Each row of a before or after table is a point. One or more steps were done to the points. Then noise was added and the rows were shuffled. The steps act on columns, c1 being the first. Write out the steps. A step turns or swaps two columns, mirrors them in a line or flattens them onto one, adds a multiple of one to another, or multiplies or shifts one. Angles are multiples of 10 degrees, from the lower column toward the higher: turns from -170 to 170, lines from 10 to 170 but not 90. Use the fewest steps. Two steps may share a column if one is a turn and the other turns, adds or multiplies; they go together, in the order done. Otherwise the lowest column goes first.
(in the rows, 128 means zero)

Before (10 x 3)
[[119 206 112]
 [128 150  89]
 [220 158  77]
 [111 166  75]
 [121 120  99]
 [111 121  97]
 [114 126 153]
 [113 152  89]
 [ 97 114 161]
 [153 129  95]]
After (10 x 3)
[[169 125 120]
 [132 154  97]
 [ 99 126 137]
 [ 83 116 129]
 [138 129  95]
 [150 149 107]
 [222 158 162]
 [144 122  96]
 [136 167  93]
 [109 203 140]]
Steps: add 0.5 times c2 to c3; turn c1 and c3 by 40 degrees

Before (8 x 6)
[[133 146 162  87 128  85]
 [119 148  67 148  71 154]
 [154 135 121 161 101  90]
 [ 82  74  79 148 121 187]
 [170 138 128 154 105 147]
 [ 89 110  83 133 184 176]
 [186 127 147  82 130  86]
 [ 97 125 130 124 126 160]]
After (8 x 6)
[[140  89 185 128 135  87]
 [135 149 169 141 148 146]
 [ 90 123  85 114  63 156]
 [ 70 151 121 137 174 164]
 [133 118  94 124 125 161]
 [165  85 145 157 135  95]
 [118 162 154 125 165 107]
 [ 75 136  76  74 128 187]]
Steps: swap c1 and c3; mirror c2 and c4 in the line at 40 degrees; mirror c5 and c6 in the line at 100 degrees

Before (13 x 11)
[[128 149 143  89  72 119 106 174 125  86  88]
 [131  78 178 106 122 105 125 163 131 100 121]
 [205 117  92 115  89 105 110 159 107 122 118]
 [113  80 115 135 142 144 113 168 134 167  85]
 [126 108 173 174 123  82 134 145 156 110 145]
 [130 106 105 115 179 106 174 176 145 150 158]
 [162 169 134 111 167 113 183 103 116 169 119]
 [196 176 187 127 181 179 166 179 138  79 127]
 [157 154 146 164  76 118 136 123 108 148 171]
 [125 136 130 114  88 110  79 125  83 133 169]
 [149 159  86 110 165 114 173 108  88 107  99]
 [135 116 135 134 120 178 182 131 111 162 182]
 [191 162  96  98 158 168 185  94 172 121 168]]
After (13 x 11)
[[ 49 131 178 112 108 149 110 102 115 123 104]
 [101  86 108 121  76 149 173 149 139 105 132]
 [116 149 166 117 142 146  78 117 176 130 163]
 [ 76  90  90 120 120 149 184 150 165 171 155]
 [105 174 134 174 136 108 182 113 174 165 158]
 [ 88 127 106 171  89 142 184 142  59 119 192]
 [144  85 174 134 160 168 106  91  96  86  95]
 [148 153 114  68 171  99 134 113  85 114 121]
 [ 84 137 170 108 163  97 138 115 155 148 178]
 [133 162 118 113 176 157 126 108 100 101  83]
 [ 82  92  59 176 165 113 166  71  48  79 139]
 [131 137 120 142 114 114 115 112 166 165  56]
 [123 165  86 112  90 148 174  79 133 153 121]]
Steps: add -1 times c10 to c9; turn c1 and c9 by -160 degrees; turn c2 and c11 by -140 degrees; turn c8 and c11 by -160 degrees; turn c3 and c5 by 110 degrees; turn c4 and c6 by -110 degrees

Before (12 x 18)
[[168  93 171 194 117  73  79 184  88  85 137 139  97 139 160 139 147 149]
 [113 113 154  55 120 146 135 113  92 125  65 158 104 122  80 139 134 170]
 [113 111 102  70  81 164  98 145  98 157 114  85 110 152 170 127 128 162]
 [161 133 131 117 143 167  95  96  75  94  87  67 164 120  99 111 128 155]
 [130 147 150 138 131  82 157 122 129 150 137 154 124 154 181 135 146 129]
 [118 196 100 135 114  51 153 144 104 145  94 117  94 140 138 149 157  90]
 [127 147  84 104 109  58 117 125  93 113 133 105 107 137 136  94 120 183]
 [147 102  91  39  94 126 101 113 141 112 147 146  96  75  78 136 155  87]
 [173  96 122 153 140 100 132 117 127 102  53 102  81 154 111 110 102 167]
 [153 176 168 145  83  56 102 124 155 164 110 140 101  71  91 130 132 122]
 [147 191 149 146  97 212  97  99 120  77 119 157 173 158 128 146 172 131]
 [124 175 181 102  74  87  96 172 133 112 116  75 147  86  99 120 115 112]]
After (12 x 18)
[[ 81 181 156 132 115  52 204  96 108 142 140 115  88 140 107 137 119  97]
 [120 110 178  68 133 164  95 114  95 158 143  85 113 149 102 107 152 166]
 [182 113 117 192 161  75  30 134  88  84 188 144  98 142  89 114 137 148]
 [127 181 150 148 187  58 100 110 154 159 119 139 103  72 152 111 101 125]
 [115 193 141 142 168 209 112 120 123  76  95 158 174 163  94 125 110 126]
 [ 98 166 152  99 200  81 124 118 132 113 175  86 149  85 162  98 131 117]
 [187 129 121 150 113 104  73  50 129  95 130 104  83 151 164  86 135 174]
 [115 145 164 102  95  58 129 134  90 106 128 102 105 147 123  69 130 187]
 [154 151 116 120 119 163  70 102  71  96 100  67 159 117 141  85 118 155]
 [162 116 173  39 114 130  73 140 135 112 110 142  95  73 138 112  82  94]
 [125 111 123  61 159 142 137  68  91 128 113 164  91 124 152 115 106 165]
 [118 144 118 132 145  83 168 132 131 153 116 159 125 150  86 116 151 124]]
Steps: turn c1 and c2 by 30 degrees; add -1 times c1 to c7; turn c3 and c5 by 120 degrees; swap c8 and c11; turn c15 and c17 by 130 degrees; multiply c17 by 0.7; shift c16 by -20

Before (10 x 32)
[[114 166 162 139 115 130 119 126 175 163 108 150  97 117 155  87 135 149
  113  86 144 150 131  89  91 154 112 133 126 146 130 142]
 [127  41 137 191 146  83  65  84 119 136 109 136 135 103  97 116 179 111
   82 166 105 158 150 196 112  40 101 162 184 116 111 167]
 [138  78 125 166 173 136  35 116  64 158 155 109 155 122  91 103 163 100
  107 151 106 152 133 171  88 106  90 136 192  96 116 139]
 [139 174 177 186 130 127 176 108 150 113 157 125 109 118 153 116  84 137
  115 105 168 123 128 124 130 152 163 136  89 162 119 119]
 [167 139 197 177 109 125 132 109 149 165 148 119 102  93 164  90 132 113
  134 126 114 109 100  77  91 170 146  89 137 148 138 181]
 [150  87 147  89 115 121 171 143 103 159  95 165 152 181 137 133  21 121
  132 165 136 145 131 168 120 118 136 123 142 139 129  49]
 [ 96  51 168 114 112 195 144 150 105 166 160 179 149 190 130 150  60 133
   91 164 113 114 109 185 180 117 151 180 116 144 154 117]
 [168  90 107 203 165  87  88  91  89 165 136 112 105 100  92  78 182  86
  108 132  74 147  96 147 100  66 112 193 177 109 110 129]
 [156 139 190 124 134  84 171 123 138 165 138 174 130  88 164  94  76 172
  125  87 149 126 136 127 124 151 107 120 103 146 138 155]
 [197 150 165 133 111 135  99  87 118 141 158 143  84 116 155 126 115 161
   75 149 149 126 136 117 115 185 142 158 130 146 115 151]]
After (10 x 32)
[[140  74 121 164 169 134  32 115  62 159 154 110 155 121  89 106 168 102
  109  82 104 152 132 173  85 114 124 137 189  95 116 139]
 [113 166 154 141 115 128 123 129 178 165 105 165 100 121 155  86 134 134
  115 116 143 149 128  86  90 166 119 137 125 175 130 143]
 [ 92  47 132 109 110 193 141 151 104 163 158 196 146 188 131 146  59 127
   84 160 114 115 109 187 183 129 114 209 114 101 158 119]
 [195 148 166 135 111 138  92  86 117 140 160 164  80 114 156 123 115 144
   77 151 146 124 139 115 112 195 115 177 128 111 120 150]
 [170  91  98 202 164  90  85  92  87 165 137 102 103 100  90  82 181 101
  107 104  74 149 100 142 102  79 137 232 177 120 104 130]
 [170 140 165 175 108 125 129 107 151 166 148 167 106  95 162  91 129  82
  136 153 111 108 101  78  92 183 117  67 134 134 138 180]
 [138 173 164 187 132 124 175 110 150 112 159 159 108 116 154 112  85 108
  118 167 168 120 126 123 134 158 127 141  89 166 117 119]
 [129  39 120 193 145  75  65  90 119 140 110 142 132 100  98 119 179 117
   81 103 105 155 149 193 111  46 113 180 186  91 108 164]
 [153 136 168 126 132  81 171 127 131 167 141 201 128  89 164  94  70 148
  123 113 152 126 138 129 128 161 116 115 105 172 140 154]
 [150  89 119  88 116 117 170 148 108 161  94 167 156 179 133 133  19 132
  133 150 134 142 131 167 120 132 111 119 142  95 128  52]]
Steps: turn c3 and c12 by 40 degrees; turn c3 and c18 by -40 degrees; turn c20 and c30 by -70 degrees; turn c20 and c27 by -60 degrees; shift c26 by 10; multiply c28 by 1.6

Before (14 x 64)
[[119 135 136 163 115 158 150 117 168 135 153  58  98 138 129 109 124 113
  137 161 137 156 171  96  86 130  89 203 145 105 184  95  92 118 165 139
   67 205  96  84 119 100 130 148 214 189 110 125 120 112  64 128 137 167
  122 151 143 158 113 165  87 112 118 132]
 [ 88 103 173 130 165 145 126 146 177 130 132 137 110  91 123 115 140  72
  217  99 164 166 112 143  98 120 129 174 105 128  94 141 137 113 129 119
  165 109 194 132 135  96 118 109 152 130 157 141 147 196 146 143 123 148
  156 129 154 115  91 143 151 117 118 112]
 [180  79 145 136 135 133  80 169 137 189 160 157  86 125 171 142  98 122
  139 126 117 126  85 126  71 169 165 145 133 128 117  72  79 158 122 134
  154  94 125 139 127  82 131 120 127  86 102 156 154 140  93 166  91 176
  158 127 134 143 151 164 148 118 158 161]
 [116 114 143 104 127 159 100 144 142 172 162 130 190 112 136  83 110 170
  154 154 126 121 178 126  83 137 136  89 160 164 181  65 167 191 130 124
  163 112 191 103 147  74 130 101 125 119 116 150 165  96 150 193 113 157
   96 162 152  96 126 125  88  85 153  95]
 [ 97 138 179 120 120 143 131 147 136 147 114  95 180 142  43 162 102 173
  110 158 121 157 145  91 108  83  74 142  96 154 119 115 210  94 158 149
  171 135 130 104 105  78  95  71  88  87 143 171 155 125  56 130 149 208
  146  92 136 125 152 200 108 134 134 101]
 [ 91 172 159 178 111 130  72 124 107 138  88 107  57 120 117 124 113  95
   92 131  92 199 167 132 171 157 147 128 132 153 204 161  89 140  98 137
  146  88 112 111 105 100 117 146 103 164 149 131 156 156 126 147 121 187
  109 131 105 109  66 137 123 137 124 139]
 [ 91 130 144 107  81 135 141 143 113 128 141 133 112 146 161 143 156  94
   99 148 132 155 154 111 179 112 188  87 180 145 189  91  87  64 131 132
  160 137 114 121 131 142 154 118 172  90 228  76 127 110 156 142 100 137
  149 170 186 108 139 153  84 137 136 170]
 [134 133 101 111 157 154  46 161 131 183 111 136 119 114 130  95 104 109
  153 145  93 167 198 108 119 209 100 132 118 136 127 100 155 142 136 143
  188 114 178 141 138 114 165  97 139 122 133 127 135  61 168 165 111 195
   72 149 167  98  88 146 111 147 182 115]
 [113 101 102 116 103 134  65 176 101 168 135  87 116 117 144 154 128 143
  159 168 135 102 101  68  91 154  99 130 141 162 154 116  54 108 179 166
  160 111 196 103  53 135  79  85 110 117 136 135 121 138  98 101  45 191
   61 146 167 103 163 180  55 140 159 101]
 [178 146 115 138 104 157 139 142  93  74 131 139  90 142 167  62 140 144
  145 160 165 128 178 193  96 158 184 132  94 123  94 101 158 100  72 141
   59  95  65  62 223 105 107 160  89 101 159  88 133 119 138 137  34 105
   96 153 186 119 178 144 126  92 145 144]
 [146 113 153 122 128 165 107 128 120 114 119 199 140  86 121  64  80 141
  167 182 100 124 165 123 127 124 131 144 144 174  52 145 116 177 125 140
  116 191 104 121  73 129 121  89 104 128 167 116 143  67  63 116 109 157
  123 113 151 134 134 152 156  81  99 159]
 [206 122 128 145 194 151  38 131 180 161 152 110 128 126 182 126 113 108
  124 171  95 117 140  82 171 125 153 155 171 141 180 148 167 162 110 106
  121 113 146  81 109 154 136  95  94  89 115 190 103 119  70 191 157 123
  140 124  89 117 147 182 127 101 121 108]
 [145 136 116 152 166 149  98 121 116 104  91 104 111  73 104 120 113 189
  128 164 109  41 118 130 104  84  66 115 141 170 113 125 101  95 183 125
  106 157 142  80  90 139 103  93  82 111 180 133  75 140 109 157 143 150
  142 123 221 120 137 144 111 117 126 128]
 [161 158 116 190 124 161  88  96 109 145 114  82 125  97  50 198 179 118
  158  97 167 190 173 123 118 132  95  87 178 151 125 108 153 124  93  93
  192  57 142 132  98  98 115 135  71 163  91 113 126 101  95 132 179 159
  197 123 155  86 105 131 117 122 140 114]]
After (14 x 64)
[[ 91 129 144 106  81 162 140 151 115 129 124 133 113 126 162 144 156  93
   99 147 132 155 153 111 180 111 187  85 180 145 187  91  87  64 130 132
  161 136 115 114 131 142 153 118 173 149 209  75 128 110 156 142  98  80
  149 171 186 106 139 153  83 137 138 171]
 [146 135 115 152 166 135  99  82 117 103 174 104 112  98 104 121 113 187
  127 163 108  40 119 130 104  84  66 115 140 169 113 123 101  95  63 125
  107 157 141 110  91 139 102  93  81 154 181 133  75 140 108 155 142 105
  141 123 221 121 138 145 111 119 125 128]
 [134 133 101 112 157 125  46 138 131 183 126 137 119  94 131  95 104 108
  153 146  94 168 198 108 119 209  99 132 117 136 128 100 154 144 115 142
  188 114 178 146 138 113 166  97 139 154 175 127 133  62 168 166 111 189
   72 149 165  99  89 146 111 148 183 116]
 [ 87 102 173 129 166 120 125 110 177 130 122 137 111  90 124 114 139  73
  218  98 164 166 113 142  97 120 130 173 106 128  94 140 137 113 128 119
  165 109 194 126 137  95 119 109 151 142 163 140 147 195 146 144 124 130
  156 129 154 117  90 143 150 116 118 113]
 [180  79 146 136 136 166  79 153 138 189 102 157  86  94 173 141  99 122
  139 127 118 128  86 126  70 168 164 145 133 129 117  72  79 159 145 135
  154  95 124 113 128  81 130 120 128 147 139 155 153 142  93 166  90 170
  158 127 133 142 150 163 148 118 158 160]
 [117 114 144 105 127 125  99 126 143 173 126 131 190 106 137  84 109 171
  154 154 128 121 177 127  83 135 136  90 160 164 181  66 166 191 139 123
  163 111 191  88 149  73 129 101 125 159 138 151 166  96 151 193 113 165
   97 163 151  95 127 125  88  84 152  95]
 [ 92 171 160 178 110  94  72 119 108 138 170 107  56 127 118 123 113  96
   93 132  91 198 168 132 171 158 148 128 133 152 206 162  88 140 142 138
  147  87 111 155 106 101 118 146 103 119 184 132 157 156 126 147 121 158
  108 130 105 108  66 138 123 136 124 137]
 [113 102 103 116 103 136  66 151 102 169 132  87 117  85 144 154 128 143
  158 167 135 102 100  68  90 153  98 130 142 161 155 116  55 110  82 166
  160 111 196  94  54 135  80  87 108 137 173 135 122 139  97 103  45 161
   61 146 167 103 163 180  55 141 159 101]
 [118 135 135 163 116  60 151 130 168 136 138  60  98 144 127 110 125 113
  136 161 137 155 172  97  87 129  90 204 145 105 183  95  92 117 102 140
   67 205  96  72 119 100 131 148 213 135 140 125 120 112  63 129 137 151
  122 150 144 158 113 165  87 112 117 132]
 [161 158 116 190 124  82  88  84 108 145 141  82 124 132  50 198 179 119
  158  95 168 188 173 123 118 133  95  87 179 151 124 106 154 125 157  91
  193  57 142 149  99  96 115 135  70 146 119 112 128 102  96 131 179 165
  196 122 156  85 106 131 117 123 141 114]
 [207 122 128 146 194 155  38 130 179 161 153 110 127 124 182 126 114 107
  123 171  96 117 141  82 172 124 152 155 171 142 178 148 166 162 154 106
  120 113 146  86 110 154 135  95  94 163 116 191 104 118  70 190 156 114
  140 126  91 116 147 182 127 102 121 108]
 [ 97 137 179 119 120 160 130 152 138 147 148  94 180 123  44 163 102 173
  110 158 121 157 145  91 108  82  74 141  96 155 119 115 209  94  94 148
  170 134 131 114 106  77  94  71  89 157 191 171 154 125  56 128 148 159
  146  93 136 126 150 202 108 134 137 100]
 [177 146 115 139 104 144 139 147  93  75 189 140  91 127 166  61 140 145
  146 160 166 128 178 194  95 156 184 131  95 123  94 100 159 100 181 140
   59  94  65  98 223 104 107 162  90 165 136  87 134 118 139 138  35  95
   97 154 187 118 177 145 126  93 146 145]
 [147 112 152 122 128 114 104  96 120 114 140 200 140 100 118  64  80 140
  166 181  99 125 165 123 127 123 133 144 143 173  53 145 116 176 128 140
  116 190 103 128  74 129 119  89 105 163 177 116 143  68  63 116 110 105
  125 114 150 134 134 152 157  80  99 158]]
Steps: turn c6 and c46 by 110 degrees; turn c8 and c14 by -50 degrees; turn c11 and c35 by 160 degrees; turn c11 and c40 by 50 degrees; turn c47 and c54 by -40 degrees; add 0.3 times c51 to c54
